Rows are points. Two turns around zero, p and q, are shown by what they do to some points. Where does a point land after both, in the order given? Backwards means that the second turn is done in reverse. Each puzzle has new turns, and all numbers are rounded.

Turn p:
[0.36 0.30] => [0.19 0.43]
[-0.08 -0.70] => [ 0.24 -0.66]
[-0.17  0.32] => [-0.29  0.21]
[-0.30  0.11] => [-0.32 -0.03]
[ 0.19 -0.03] => [0.18 0.06]
Turn q:
[-0.25  0.24] => [-0.17  0.30]
[ 0.27 -0.51] => [ 0.12 -0.57]
[-0.36  0.28] => [-0.27  0.37]
[ 0.34 -0.01] => [ 0.32 -0.10]
Where do these land?
p, then q: [-0.36 -0.08] => [-0.34 -0.14]
p, then q: [-0.32 -0.10] => [-0.30 -0.15]
q, then p: [-0.18 -0.37] => [-0.11 -0.40]
p, then q: [0.32 0.31] => [0.26 0.36]
p, then q: [0.55 0.24] => [0.50 0.33]

Turn p:
[0.62 0.32 0.17] => [-0.02  0.16 -0.70]
[0.17 0.18 0.24] => [ 0.09  0.23 -0.24]
[-0.10 -0.33 -0.25] => [ 0.01 -0.37  0.22]
[-0.27 -0.52 -0.06] => [ 0.26 -0.34  0.41]
[-0.42  0.35 -0.10] => [-0.33  0.31  0.32]
Turn q:
[ 0.51  0.00 -0.18] => [ 0.37 -0.19 -0.35]
[-0.57  0.16 -0.25] => [-0.64 -0.04  0.05]
[ 0.37 -0.33  0.19] => [ 0.50 -0.09  0.14]
[-0.32  0.18  0.24] => [-0.24  0.33  0.15]
Where do these land?
q, then p backwards: [-0.41  0.22  0.21] => [-0.27  0.43 -0.07]
p, then q: [-0.21  0.33 -0.37] => [-0.40  0.22  0.29]
p, then q: [ 0.08 -0.25 -0.20] => [ 0.13 -0.19  0.24]
q, then p: [ 0.54 -0.31  0.36] => [ 0.13 -0.10 -0.70]

Turn p:
[ 0.07  0.02 -0.13 -0.11] => [ 0.06 -0.05  0.15 -0.08]
[-0.04  0.08  0.16 -0.36] => [0.23 0.19 0.19 0.20]
[ 0.20 -0.73 -0.19  0.48] => [-0.40 -0.78 -0.24  0.09]
[ 0.29  0.32 -0.12 -0.16] => [ 0.35  0.04  0.11 -0.29]
[-0.95  0.23 -0.21  0.39] => [-0.87  0.61 -0.03 -0.15]
[ 0.12  0.17  0.15 -0.25] => [0.32 0.14 0.08 0.05]
[ 0.31 -0.08  0.35  0.03] => [ 0.31 -0.14 -0.27  0.19]
Turn q:
[0.54 0.04 0.27 0.32] => [ 0.01  0.31 -0.42 -0.44]
[ 0.45 -0.22 -0.26 -0.24] => [-0.19 -0.36  0.01 -0.46]
[ 0.08 -0.09 -0.19  0.25] => [-0.29  0.01 -0.17  0.01]
[-0.68  0.47 -0.03 -0.05] => [0.09 0.30 0.50 0.58]
[-0.39 -0.20  0.21 -0.28] => [ 0.38 -0.26  0.09  0.31]
Where do these land?
p, then q: [-0.21 -0.19  0.13 -0.22] => [ 0.00  0.27 -0.22  0.14]
q, then p: [-0.22  0.06  0.61  0.32] => [ 0.20 -0.13 -0.13 -0.67]
p, then q: [ 0.07 -0.08 -0.27  0.01] => [ 0.21 -0.19 -0.04  0.05]
p, then q: [-0.34 -0.03 -0.19  0.46] => [ 0.00 -0.14  0.35  0.47]
q, then p: [ 0.16  0.48  0.33 -0.30] => [ 0.65  0.16 -0.05  0.03]
p, then q: [ 0.54 -0.25 -0.60 -0.26] => [ 0.54 -0.52 -0.41 -0.23]

Turn p:
[-0.09  0.29  0.07  0.48 -0.30 -0.01  0.13  0.03] => [-0.40  0.26 -0.19 -0.11  0.29 -0.12 -0.12  0.23]
[-0.33 -0.52  0.22 -0.06  0.37 -0.44 -0.29 -0.21] => [ 0.33 -0.49 -0.16 -0.48 -0.22  0.09 -0.33 -0.35]
[ 0.09 -0.10  0.53 -0.52  0.40  0.24 -0.17  0.20] => [-0.06 -0.41  0.57  0.15 -0.38  0.40 -0.09 -0.16]
[ 0.08 -0.15 -0.07 -0.19  0.43  0.39  0.18  0.43] => [-0.04 -0.07  0.16  0.43  0.03  0.45  0.21 -0.40]
[ 0.72  0.51 -0.26  0.15  0.04  0.23  0.47  0.14] => [-0.25  0.65  0.42  0.18  0.33 -0.07  0.60 -0.02]
[-0.17 -0.20 -0.21  0.41 -0.56 -0.18 -0.47 -0.44] => [ 0.40  0.26 -0.47 -0.28  0.03 -0.27 -0.49  0.44]
[-0.51  0.09 -0.28  0.04  0.10 -0.27 -0.37 -0.34] => [ 0.16 -0.09 -0.59 -0.36 -0.38 -0.02  0.03  0.13]
[-0.03  0.15 -0.34  0.10 -0.34 -0.39 -0.12  0.16] => [ 0.16 -0.05 -0.28 -0.15  0.32 -0.12  0.22  0.40]
[ 0.24 -0.05  0.35 -0.41 -0.14  0.41  0.63  0.03] => [-0.30 -0.07  0.56  0.60 -0.02 -0.34 -0.03 -0.25]
Turn q:
[ 0.28 -0.10  0.53 -0.35 -0.02  0.12 -0.03  0.55] => [ 0.33 -0.21  0.18 -0.25  0.31  0.52  0.32 -0.29]
[-0.57 -0.01 -0.08  0.48 -0.41 -0.31  0.07 -0.22] => [-0.33  0.46  0.19 -0.17 -0.64 -0.28 -0.12  0.02]
[ 0.26 -0.10  0.01 -0.25 -0.10 -0.12  0.32 -0.33] => [-0.10 -0.53  0.21  0.04 -0.06 -0.10 -0.14  0.07]
[-0.49  0.67 -0.04  0.86  0.26  0.37 -0.07  0.21] => [ 0.31  0.88 -0.37 -0.05 -0.07 -0.66  0.48  0.06]
[ 0.43  0.15 -0.12 -0.04  0.30 -0.17  0.06 -0.27] => [ 0.08 -0.30  0.04  0.47  0.17 -0.24 -0.11 -0.04]
[-0.76 -0.09 -0.12 -0.25  0.17 -0.05  0.00 -0.34] => [-0.10  0.08 -0.42 -0.39 -0.27 -0.17 -0.60 -0.07]
[ 0.49  0.08  0.02 -0.24  0.43 -0.19 -0.34  0.13] => [ 0.28 -0.14 -0.06  0.52  0.39  0.25 -0.10 -0.25]
[-0.13 -0.27 -0.09  0.54  0.23  0.05  0.01 -0.22] => [-0.49  0.24 -0.16  0.08  0.04 -0.36  0.09 -0.16]
[ 0.53 -0.10 -0.03 -0.28 -0.45  0.14 -0.16 -0.27] => [-0.13 -0.53  0.05  0.29 -0.18  0.39  0.18  0.31]
[-0.03 -0.22 -0.08 -0.46 -0.41  0.16  0.15  0.75] => [ 0.14  0.05  0.35 -0.54  0.30  0.63  0.02  0.35]
Where do these land?
q, then p: [-0.40  0.26  0.00 -0.25  0.26  0.24  0.18  0.31] => [ 0.31 -0.05  0.37  0.00 -0.15  0.10  0.52  0.06]
q, then p: [-0.18  0.04 -0.24  0.06 -0.65 -0.45 -0.31  0.09] => [-0.44  0.11  0.09  0.25  0.05  0.12 -0.32  0.65]
q, then p backwards: [ 0.04 -0.11  0.37 -0.28  0.17  0.40  0.26 -0.39] => [-0.47 -0.09  0.01 -0.18  0.12 -0.59  0.12  0.06]
q, then p: [0.54 0.45 0.34 0.41 0.00 0.54 0.10 0.18] => [-0.26  0.09  0.23  0.01  0.55 -0.41  0.31 -0.64]
p, then q: [-0.15 -0.41  0.05 -0.30  0.06 -0.20  0.28  0.53] => [-0.66 -0.13 -0.16  0.04  0.26 -0.18  0.01 -0.31]
p, then q backwards: [ 0.52 -0.16 -0.50 -0.10 -0.11 -0.33 -0.21 -0.28] => [-0.10  0.70  0.15  0.05  0.06  0.16  0.22  0.44]
q, then p backwards: [ 0.32  0.53  0.15  0.56  0.22  0.05  0.26 -0.27] => [ 0.15  0.01 -0.40 -0.53 -0.29 -0.09  0.54 -0.26]
q, then p: [-0.50 -0.39 -0.54 -0.01  0.13  0.10  0.12 -0.07] => [ 0.07 -0.40 -0.38 -0.04 -0.30  0.39  0.30  0.32]
q, then p: [-0.20 -0.21  0.38 -0.09 -0.09 -0.35 -0.68 -0.10] => [ 0.02  0.58 -0.21  0.25 -0.36 -0.26 -0.31  0.31]

Turn p:
[-0.37  0.12 -0.33 -0.24 -0.16  0.41 -0.31 -0.19 -0.21] => [-0.35  0.30 -0.31  0.15 -0.06 -0.06 -0.05  0.54 -0.22]
[-0.33 -0.40 -0.46 -0.10 -0.04  0.01 -0.18 -0.37  0.15] => [-0.03 -0.01 -0.25  0.31 -0.02  0.12  0.40  0.55  0.21]
[-0.10 -0.08 -0.17 -0.16  0.35  0.58  0.04 -0.05  0.12] => [-0.28  0.10 -0.11  0.01  0.06 -0.51  0.38  0.14 -0.13]
[ 0.10 -0.08 -0.44 -0.56  0.06  0.20 -0.39 -0.28 -0.38] => [-0.09  0.22  0.03  0.12  0.43 -0.15 -0.08  0.79 -0.18]
[-0.45 -0.13 -0.15 -0.34  0.26  0.08  0.01 -0.46 -0.43] => [-0.50  0.26  0.22  0.12  0.02 -0.08  0.05  0.58  0.32]
[-0.23 -0.12 -0.32 -0.28  0.68  0.07 -0.22 -0.15 -0.30] => [-0.21  0.36  0.00 -0.13  0.34 -0.38  0.14  0.48  0.42]
[ 0.46 -0.21  0.65  0.16 -0.42 -0.19  0.38  0.29  0.22] => [ 0.39 -0.28  0.49  0.17 -0.16  0.25 -0.01 -0.72 -0.29]
[ 0.31  0.07  0.01  0.32 -0.51 -0.44  0.49  0.76  0.22] => [ 0.29 -0.21 -0.06 -0.28  0.13  0.73  0.07 -0.82 -0.29]
[ 0.16  0.00 -0.29  0.32  0.15  0.19 -0.10 -0.41 -0.28] => [ 0.06 -0.11  0.04 -0.39 -0.22 -0.15  0.05  0.54  0.00]
[-0.03  0.22  0.62  0.46 -0.16 -0.19  0.16  0.42  0.03] => [ 0.16  0.08  0.09 -0.16 -0.40  0.15 -0.29 -0.76  0.02]
[ 0.29  0.51  0.38  0.13 -0.20 -0.40  0.40  0.11  0.50] => [ 0.02 -0.66 -0.03 -0.01  0.00  0.16 -0.36 -0.73  0.00]
[ 0.19  0.10  0.50  0.29 -0.01 -0.32 -0.27  0.34  0.35] => [ 0.54 -0.04 -0.11  0.08 -0.12 -0.07 -0.30 -0.59  0.14]
Turn q:
[-0.20 -0.34 -0.06 -0.43  0.05 -0.34  0.08 -0.85  0.37] => [-0.40 -0.77 -0.37 -0.45 -0.15  0.40  0.07 -0.04  0.24]
[-0.07  0.11 -0.08  0.43  0.14  0.58 -0.11  0.40  0.29] => [ 0.67  0.29  0.22  0.31 -0.01  0.04 -0.14  0.16  0.31]
[-0.12 -0.36 -0.15  0.05  0.13  0.04 -0.06  0.50 -0.14] => [ 0.39 -0.18  0.21  0.17 -0.05 -0.25 -0.09  0.07 -0.35]
[ 0.28  0.27 -0.25 -0.09 -0.23  0.76 -0.24  0.14 -0.40] => [ 0.12  0.42 -0.19  0.61  0.58  0.18 -0.27  0.15 -0.15]
[-0.26  0.37  0.01  0.41 -0.21  0.06 -0.51  0.55 -0.32] => [ 0.25  0.59  0.28  0.32 -0.15 -0.14 -0.47 -0.41 -0.24]
[ 0.30 -0.20  0.04 -0.19 -0.33 -0.61  0.20 -0.30  0.39] => [-0.42 -0.12 -0.39 -0.52 -0.43  0.02  0.20  0.29 -0.07]
[ 0.07 -0.07  0.36 -0.65  0.27 -0.55  0.18 -0.35  0.43] => [-0.69 -0.52  0.13 -0.24 -0.37  0.22  0.47  0.17  0.14]
[-0.26  0.34 -0.16  0.19 -0.10  0.22  0.31  0.32 -0.30] => [ 0.24  0.27 -0.12  0.38  0.14 -0.41  0.08 -0.33  0.07]
[ 0.10 -0.26  0.54 -0.12 -0.14 -0.12  0.22 -0.55 -0.16] => [-0.26 -0.08 -0.11 -0.52  0.23  0.34  0.46 -0.17 -0.15]
[ 0.15  0.14 -0.24  0.40  0.42 -0.05 -0.08  0.14 -0.15] => [ 0.10  0.10  0.33 -0.07  0.20 -0.41 -0.33  0.09  0.19]
Where do these land?
q, then p backwards: [-0.10  0.19  0.41  0.10 -0.29 -0.47 -0.10 -0.15 -0.18] => [-0.24  0.19  0.15  0.22  0.00  0.27  0.37  0.42 -0.21]
q, then p: [-0.28 -0.10 -0.12  0.54 -0.31  0.18 -0.05  0.18 -0.25] => [ 0.23 -0.34  0.10 -0.23  0.22 -0.13 -0.40  0.39 -0.08]
q, then p backwards: [ 0.23  0.21  0.02 -0.43 -0.41  0.10 -0.06  0.03  0.47] => [-0.61 -0.12 -0.26  0.05 -0.39  0.06 -0.13 -0.23 -0.02]
q, then p: [ 0.00  0.32 -0.03 -0.29  0.04  0.18 -0.38 -0.23 -0.18] => [-0.07  0.21 -0.27 -0.03 -0.41 -0.35  0.06  0.12  0.15]
p, then q: [-0.01 -0.20 -0.26 -0.42 -0.37  0.01 -0.33 -0.34  0.04] => [ 0.51  0.28  0.31  0.08  0.08 -0.39 -0.15  0.08 -0.11]
q, then p: [ 0.17 -0.33  0.13  0.65  0.02  0.15 -0.03 -0.17  0.02] => [ 0.02 -0.10  0.15  0.10  0.58 -0.38 -0.23 -0.04 -0.21]
p, then q backwards: [-0.20 -0.15  0.20 -0.37  0.17  0.19 -0.07 -0.05  0.17] => [ 0.03  0.39 -0.11 -0.16  0.09  0.05  0.19  0.26 -0.18]
p, then q: [-0.07 -0.06 -0.22  0.51  1.13 -0.30 -0.18  0.94 -0.07] => [-1.09 -0.43 -0.22  0.25 -0.23  0.02  0.20  0.58  0.83]
q, then p: [ 0.56 -0.02  0.13 -0.31 -0.10 -0.03  1.20  0.17 -0.13] => [-0.54 -0.18  0.15 -0.57  0.48  0.62  0.42 -0.54  0.43]
p, then q: [-0.31  0.14 -0.25  0.02  0.12  0.01 -0.02 -0.37  0.11] => [ 0.31 -0.17 -0.13  0.15 -0.39 -0.15 -0.08  0.01 -0.02]
